Each wall is flat, endless, passes through zero and stands at right angles to its row. A trip goes straight from one point to another. Which walls does it cross, in order?

Walls:
(1): [-38  35]
(2): [-29  11]
(3): [ 1 41]
(4): [45 29]
(5): [ -8 -57]
Trips:
[25 49] to [-55 -12] => 2, 4, 5, 3
[49 -5] to [ 7 27] => 3, 1, 2
[-54  -3] to [ 31 -75] => 1, 2
[-26  -7] to [-28  21] => 3, 5

Walls:
(1): [ 39  67 -25  18  31 -23  33 -32  35  12 -37]
(2): [ 14  19 -19  30  11  12 -18 -29   8 -34  18]
(3): [ 15   9  39 -12  25 -15 -23  31  -1 -58  38]
(4): [-36  15  12  -6 -74  -8  24  10 -42 -18 -43]
(5): [ -1 -15  34 -47 -90   2  -3 -60 -47  -9 -53]
(6): [-25  -1  36 -25  20 -26  43  12  -3   8  -1]
(7): [ 21  13 -24  17  25  13  13  10  37  11  12]
(8): [-52 -26 -33  -1  16   6  -4  -6  12  50  31]
(9): [ 60 -34  21 -30  -1  -9  46 -41   5  69  35]
(10): [  5 -26   2 -22  35   2  -2  88 -50  17 -44]
Trips:
[ 33 -10  -9 -48  57  16 -50  -7  -1  13 -43] to [-24   7  13  -5  51  42 -44 -20  12  22  28] => 8, 2, 1, 9, 10
[ 48  35 -40  32 -80  51 -27   4 -50  11 -30] to [-11  27  87 -26 -20  32  -8 -16  44 -13  45] => 10, 1, 3, 9, 6, 4
[  7  81  27  42 -36  36 -13  13  16 -32  -7] to [ 94  -7  42 -14  31 -42 -40  -4  18 -40  28] => 5, 4, 9
